Each row is a point. A path goes straight from each point to the next, and from the last back to the first. The post is the endless flat space through its rows: a point in 2 columns, a line in 3, a plane in 4, and so on, so that a path can go around it. How many times does the path go around the post? Going back the other way cancels.

Post (2 x 3)
[[  0 -30 -14]
 [-12  13   7]]
Path (26 x 3)
[[-17 -36  10]
 [  2 -27  18]
 [-15 -35  21]
 [-31 -39 -14]
 [-23  14  -9]
 [-30  17  18]
 [ -3 -48   4]
 [  2 -24   0]
 [-34 -10  16]
 [-19  -1  -6]
 [-19  20 -14]
 [  0  23 -25]
 [-15 -36 -35]
 [-12  31 -25]
 [ 15  13  -2]
 [ -6  27  28]
 [  0 -47  -1]
 [-32  20  12]
 [-12 -17 -14]
 [ -9  10 -27]
 [ -8   6 -10]
 [-19  -5  -5]
 [-23 -22   7]
 [  0  -3  17]
 [ 34 -45  -8]
 [ 14 -60  13]]
Times around: 1

Post (5 x 6)
[[ -7   7  11   3 -11 -30]
 [ 15   6 -20  12  43   5]
 [-14 -26  15 -10 -14 -39]
 [ -5 -24  -7 -19 -12  -9]
 [ 18  -6 -19  18  21  17]]
Path (18 x 6)
[[-12 -12  18  -5   9  -4]
 [-23  -9 -11  -9  13 -32]
 [  4 -46 -37   5 -14  -6]
 [ 17  -4 -21   8   3  -9]
 [  8 -17  11 -16  21 -60]
 [ 12  28   6  -7  12  -5]
 [-22   1  18  -6  -1 -12]
 [-24 -20  13  11  27 -42]
 [  4 -12 -32  -4  10  -6]
 [-10 -29  10 -14 -22 -45]
 [ 12 -40   7  15   7 -11]
 [ 10 -33  33   7  16 -15]
 [-15   5  22   3 -14  -8]
 [-19 -42 -18  -3  -4   9]
 [-10 -10 -25  -2 -13 -18]
 [  3 -24  -9  -7  22 -54]
 [  5   8 -14 -30  21 -11]
 [  5 -25  -3 -11 -25  16]]
Times around: 3

Post (8 x 9)
[[-15  -7  13  20  -5 -10  10   8  41]
 [ -6  11 -11 -26  18 -10  -5  41 -29]
 [ -3  29   8 -23  16   0 -17  -7 -10]
 [ 21  11   7  52 -19  -1  -2 -31 -16]
 [  9  -6  25  41   8 -15 -15 -33 -19]
 [-12  -1 -10  23  23   4   2   3  23]
 [  1  -6   1 -11   5  24  -4  19 -27]
 [ 19  13 -36 -36  11  -3   0  12  -2]]
Path (30 x 9)
[[ 18  22  -2  -8  54   4 -22   1  26]
 [ -8   7  30  35  -6  21 -22  -2  15]
 [ -6 -24 -13   7  -8  30  -7  -5  -3]
 [ 25  47 -58 -11  29  -5 -18 -41 -46]
 [-41   0 -25  10  59  14   5  59 -29]
 [ 35  -1  10  -9  18   3   0 -22  27]
 [ 59  -8  -6  38 -24  13   2 -26  -6]
 [  7  -4 -16 -14   2 -20 -15  11  28]
 [-13 -36 -12  12 -19   8   4  22  -3]
 [  1  -1 -11 -25  13  -2  -1  -4 -21]
 [-36  45  41 -25  16  -2 -10 -13 -37]
 [-15  10  22   0 -15  18 -14 -23 -16]
 [ 27  17 -37  27  -8  -2   0 -24  23]
 [ 32 -11 -41 -32  -9  21   0  20  -9]
 [ 12  14 -22  25 -34  -9   3   6 -30]
 [-39 -10  -9  10  40  -1   1   4  -2]
 [ 11  53 -36 -29   3 -19  24  12  -6]
 [ 58  -2 -47  30  22  -9  13   4  -6]
 [  4  20  15  33  13 -31 -12  55 -14]
 [  7  -7 -17  -9  -6 -35 -20  33 -15]
 [-13  -5 -37 -14  40  15 -12   1 -15]
 [-25  12 -10 -17 -12  52   7  -6  49]
 [-22   2  -9 -31  21   8 -20  29   0]
 [ 12  -1   7   8  49  17 -29  25 -38]
 [ 41  12  10  27 -16  60  15 -16  10]
 [ 24  22 -40  -3  19 -40  15 -26  36]
 [  2 -18 -40 -23 -13  37   8   4 -55]
 [-23 -30  17   0  -9  39  -3 -36  -9]
 [  8  14   0   0 -15 -16   5  -6 -25]
 [ 24 -16 -35  48  17  -7  12   3 -17]]
Times around: 2

Post (10 x 11)
[[  1 -20  -1   1 -23  31   5  -3  -3 -13   7]
 [ -5 -32  -6   6   7  11  13 -11  15  15  -7]
 [  7  -1   2  11 -11  17   7 -11 -16   3  12]
 [-15  13   7 -25   6  -4  11  -7 -15  -9  11]
 [ -2   8 -10  -9   6   1  17   4  -2  -6  17]
 [  0  18   4   1  14   6 -21   2  25  -4  -8]
 [ -2 -22   9  -2   9 -11   4  -2  26  -8   0]
 [ -7 -10   6   8  -2  12   9  13  10  19  -2]
 [  5  -9   6 -21   0   8  -4  -1  -5  10  20]
 [ 22  37   4 -23  10 -20  14  -3  51 -12  -3]]
Path (24 x 11)
[[ 14  -3  -2 -24  -6   9   2  -9  10   6  -7]
 [ 10   5  17  -9  15 -16  -9  -3  23  25  -7]
 [-19 -13   6 -26 -13  17 -10   1  -1 -19  16]
 [ -5   6  12  -1   6  10  21  -1  26   8  -3]
 [ -4 -42   7 -38   1  38  -8  -1   4   4  -3]
 [ -2  12 -15 -27   5  11   8 -18 -12 -12   2]
 [ 15  -3  -5  21  10 -10  10  11  19  20  -8]
 [ 20   8  -5 -21  -3  14  26 -21  16  -8   5]
 [ -4  -9  22  -6   4  19   0  -5  -6  21   9]
 [-17 -30   2 -24  15   5  -8 -24 -29 -29  12]
 [ 31   7  11   8 -21 -17  25  15  34  16  -6]
 [-20 -12  -1   3  12  11  18 -14   9   9 -27]
 [-18  -8  11 -32  15  27 -16 -11 -19 -16  15]
 [  5   7  16  -6 -18   0  17  -2  -4   6  20]
 [ -5  -2 -13  24   7  -4  10 -15  43   8 -22]
 [ 11  12  21 -20   9  -5   5  -6  22  50   2]
 [ 18 -13  -3 -18  22  13 -29 -17  20  60   5]
 [-30 -19   0 -17   1   0  12 -18 -21 -16   7]
 [-14 -19  13  -6 -38  15  10   2 -11 -27   9]
 [ 20 -15   9 -23 -17  -3  36 -11  -5  28  18]
 [ 23  -6 -11  21 -11  -8   8  -2  19   5   6]
 [-19   1   0  -2 -15  30  -3  30  23  -7   2]
 [ 25   3  -8   2 -27  17  33  12   3  -5  40]
 [ -8  -9  11 -13 -17  -2  18 -11   2   9   1]]
Times around: 0
